Rows are points. The last column is the point's height on a tilted bowl or saddle (a function of degree 2), plus a little noise. Along how many of its main directions does it bend up, bend down or stay straight?

Points (10 x 3):
[[-0.6  0.1  0.4]
 [ 3.4 -5.0  0.0]
 [-0.7 -4.2 -1.6]
 [-2.0  3.0  6.6]
 [-3.5  0.9  4.8]
 [-2.5 -2.2  0.1]
 [ 3.7  0.2  0.9]
 [ 0.4 -2.6 -1.8]
 [ 1.3 -5.0 -1.2]
 [ 3.4  0.9  1.1]]
Directions: 2 up, 0 down, 0 straight

Points (16 x 4):
[[ 3.3  1.0  2.5  4.8]
 [ 1.2  1.4 -1.2  1.4]
 [ 2.1 -1.3 -0.3 -0.2]
 [-3.6  0.2  1.7 -3.8]
 [ 0.1  2.8  2.8  2.6]
 [ 2.2  1.9 -4.9 -1.3]
 [ 3.3  4.1 -2.1  3.0]
 [-1.8  3.4 -5.6 -2.7]
 [ 1.1  4.2 -3.7  0.6]
 [ 0.4  3.7 -4.5 -0.6]
 [-1.5  0.9 -6.9 -5.2]
 [ 2.4  2.9 -1.9  2.5]
 [-1.5 -1.9  2.5 -3.5]
 [-0.6  0.0 -3.2 -2.4]
 [ 0.1  0.3 -0.3  0.2]
 [ 0.9  1.0  6.1  2.5]]
Directions: 0 up, 2 down, 1 straight

Points (16 x 4):
[[ 0.9 -1.4  1.1  0.8]
 [-2.7 -1.0 -3.8  1.7]
 [ 0.1 -4.7  3.7  2.9]
 [-2.0  2.2 -1.6  2.3]
 [-3.3 -4.6 -3.2  2.5]
 [-1.2  0.2 -2.8  0.9]
 [-4.2  2.7 -1.4  4.1]
 [-1.4 -2.8 -1.7  0.8]
 [-2.0 -1.8 -0.2  1.4]
 [ 0.7  5.8 -0.6  4.5]
 [-2.1 -3.4  3.1  3.1]
 [ 0.6  3.0 -4.9  2.1]
 [ 2.9 -0.4 -2.4  0.3]
 [ 0.2  1.5  6.4  6.5]
 [-2.4 -0.6 -2.4  1.4]
 [-0.4 -5.0 -2.3  0.9]]
Directions: 3 up, 0 down, 0 straight

Points (26 x 5):
[[-0.8 -7.9  0.0  3.3  7.6]
 [-2.5  2.3 -0.1  0.6  0.4]
 [-3.4  1.1 -4.8  1.4  0.1]
 [ 0.1  1.9  5.2  6.6  5.5]
 [-1.8 -2.6  1.0  0.6  2.2]
 [ 1.4 -0.4  1.1  0.2  0.5]
 [ 2.8 -1.8 -1.5  2.4  2.4]
 [ 4.1 -0.2 -0.4  2.6  1.6]
 [-2.7 -2.8 -0.7  0.7  2.3]
 [ 5.5  3.1  0.7 -2.4 -2.7]
 [ 6.4 -0.7  2.7 -3.1 -0.5]
 [ 0.1  1.2  1.1 -0.8 -0.6]
 [ 4.4 -3.5 -1.0 -0.8  3.5]
 [ 5.4 -1.1  0.2 -2.5  0.7]
 [-2.1 -0.4  2.1 -1.1  0.6]
 [ 1.0 -1.7 -2.2  4.7  2.7]
 [ 2.1 -3.0 -2.5 -2.4  2.4]
 [ 1.8 -2.3  0.5  0.7  2.1]
 [-1.9  4.3 -3.9  4.2 -0.8]
 [ 3.4 -1.6  0.2  3.1  3.0]
 [-1.8 -6.5  2.5 -1.1  4.1]
 [ 4.5  0.4 -2.4  4.7  1.7]
 [-2.8  0.9  1.3 -1.2  0.4]
 [-1.1  3.2 -2.7 -3.1 -0.6]
 [ 0.1  2.9 -1.8  0.8 -1.0]
 [ 2.3 -2.9  4.0  3.3  4.8]]
Directions: 2 up, 1 down, 1 straight

Points (41 x 7):
[[  0.7  -0.3  -2.5   2.5   2.0  -2.7   1.1]
 [  3.4  -0.7  -1.3  -3.4  -6.1   4.2   5.4]
 [  0.2  -1.9   2.9   1.5  -0.3   1.0   1.6]
 [  0.4   4.2   1.6  -2.8   3.9  -0.3   1.2]
 [  3.3   2.0  -2.5   1.9 -10.5  -1.9   8.3]
 [  6.3   3.9  -5.1  -0.2  -2.6  -0.5   3.5]
 [ -2.3   0.5  -0.4  -0.9   6.7  -0.9   0.9]
 [ -4.7   0.8  -1.1   0.0   2.4  -3.4   1.2]
 [ -5.4   2.8   0.3  -3.3   0.2  -0.9   1.9]
 [ -4.6   0.8   0.7   1.6  -2.0  -4.1   2.7]
 [  2.8  -1.9  -0.4  -2.9  -0.6   1.0   1.5]
 [ -3.1   1.6  -3.3  -1.8   1.5  -0.3   0.8]
 [ -4.9  -0.4  -1.8  -0.4   0.0  -0.3   1.0]
 [ -1.8  -0.8   3.1   6.5  -2.1   0.0   3.9]
 [  2.9   5.3  -0.3  -3.1  -1.2  -2.6   2.8]
 [  1.7   1.0   0.3   3.9   2.6   2.2   1.7]
 [  2.8  -2.9   1.1  -2.9  -1.2  -0.5   1.9]
 [ -2.5  -3.4  -4.2  -2.0   4.4  -1.0   1.3]
 [  3.9   4.7   6.1  -3.1   0.3  -0.1   4.6]
 [ -0.8  -1.3  -2.2  -0.5  -2.7   1.8   1.6]
 [ -2.5   0.2  -1.4   0.5   1.8   0.8   0.4]
 [  2.7   1.4   1.9  -0.7  -1.0  -5.8   3.1]
 [  0.2  -1.3   0.9  -3.9   0.7  -1.9   0.9]
 [  0.4  -1.4  -1.9   0.1   2.4  -0.5   0.3]
 [  3.0   0.4   3.7   1.6   0.3  -7.3   4.4]
 [  1.0  -3.1   1.1   4.5   4.2  -2.2   2.6]
 [  1.5  -1.5  -5.0   3.7   2.4  -4.4   2.6]
 [  1.1  -0.6  -4.2  -1.3   7.0  -0.7   1.6]
 [  0.1   1.8   1.0  -0.4  -0.8   1.4   1.1]
 [ -3.8  -1.4   3.9  -3.8   3.5   1.8   1.3]
 [  1.6   2.9  -1.3   7.0   2.1   3.8   3.5]
 [  0.9  -3.3   2.8   4.4   1.9  -0.5   2.5]
 [  0.0  -1.6   0.1   1.2   1.9   1.0   0.6]
 [ -5.3   1.1   6.2   4.0   0.4  -2.2   4.5]
 [  4.1   1.8  -1.7  -4.0  -2.4   1.2   2.8]
 [  0.5  -4.3  -3.0  -4.9  -2.8   3.5   3.8]
 [  2.7  -1.4   2.3  -2.3   0.0  -0.8   1.5]
 [ -2.0  -0.8   6.0   1.9  -0.7  -1.4   2.9]
 [ -0.6   3.6  -2.8   1.0  -0.3   0.5   1.2]
 [  2.9   0.6   2.5  -2.3   0.0  -0.1   1.6]
 [  1.0   0.1  -1.4  -2.3   1.6  -0.5   0.3]]
Directions: 6 up, 0 down, 0 straight

Points (42 x 7):
[[ 1.2 -1.8 -2.2 -0.1 -5.9  1.7  0.3]
 [-1.8  1.1 -3.4  4.5  2.2 -0.8  0.8]
 [ 2.6 -0.1 -0.9 -2.7 -0.1 -2.2 -0.2]
 [-1.2 -1.5  1.3  2.1  5.3  1.6  4.0]
 [-1.6 -0.9  0.9  2.6  1.1  3.0  1.5]
 [ 0.2  4.1 -2.3 -3.9  1.1  2.3  1.5]
 [ 1.2 -2.6 -0.2 -1.5  4.4  2.5  2.1]
 [ 0.0  0.7 -1.3 -0.2 -2.8  4.5  0.0]
 [ 3.2 -1.7  0.2  3.0 -2.4 -0.4 -0.9]
 [ 2.6 -0.9 -0.5  3.5  0.9  3.7 -0.6]
 [ 4.2  4.0  0.2  1.6 -2.2 -1.0 -2.9]
 [-0.9 -1.2  0.6  3.4  4.7  1.5  3.0]
 [-3.3 -1.2  0.2  8.0 -3.7 -3.3  5.9]
 [-2.8  0.6  1.2  1.2  3.6  4.9  4.1]
 [ 3.0  2.5 -2.9 -2.6  0.7  1.3  0.0]
 [-4.5  2.7  1.3 -1.0 -3.5  1.6  1.1]
 [ 3.0 -3.0 -0.4 -0.1 -1.5 -6.4  1.6]
 [ 0.6  0.9 -0.7 -2.0 -1.3  8.1  2.4]
 [-1.1 -1.7  4.1  1.7 -0.5  1.3  1.8]
 [ 2.1 -4.9 -4.2 -0.5  1.3 -4.6  2.9]
 [ 2.3  1.6 -1.8  0.6 -4.9 -0.1 -1.7]
 [ 1.8  0.7 -2.1 -4.3 -0.7 -1.2  0.5]
 [-1.3 -0.1 -0.6 -0.2 -2.0  0.3  0.2]
 [ 1.1 -1.7  3.7  1.1  1.5 -3.1  1.9]
 [-4.3 -0.8 -0.1 -1.8  2.1 -3.5  5.6]
 [ 0.6 -5.0  2.8  3.4 -0.5  5.4  1.4]
 [-0.8 -2.4  0.4  1.6 -1.6 -4.7  2.7]
 [ 1.8  1.9 -1.6 -1.0  4.4  0.0  1.9]
 [-0.1  2.5 -5.3  4.4 -0.6 -0.5 -1.5]
 [ 6.1  0.0  2.5  1.4 -2.0 -1.0 -1.7]
 [-0.3  7.7 -1.0 -2.3 -1.1 -4.0 -3.0]
 [ 4.9 -1.6  3.2  7.2  6.7 -2.1  5.7]
 [-1.7 -1.8  0.0  2.4 -1.6 -2.6  2.0]
 [ 0.0  1.1  2.9 -2.4  3.5 -5.0  4.1]
 [ 4.5  0.0  2.2 -4.0 -0.2 -0.7 -0.9]
 [-0.2 -1.8 -0.9  1.0 -2.7 -3.3  1.1]
 [-3.0  1.1  2.9 -3.5  2.0 -0.8  4.1]
 [ 3.0  3.5 -0.3 -4.4  2.2  3.6  2.4]
 [-6.0 -0.2 -3.0 -3.8 -7.1  3.3  6.5]
 [-3.8  0.6 -1.7  0.2 -1.8  1.9  1.5]
 [-4.4  2.2 -2.5 -1.6 -2.0  1.1  1.6]
 [-3.6 -0.2  1.1  2.1  3.0  0.7  3.8]]
Directions: 4 up, 1 down, 1 straight
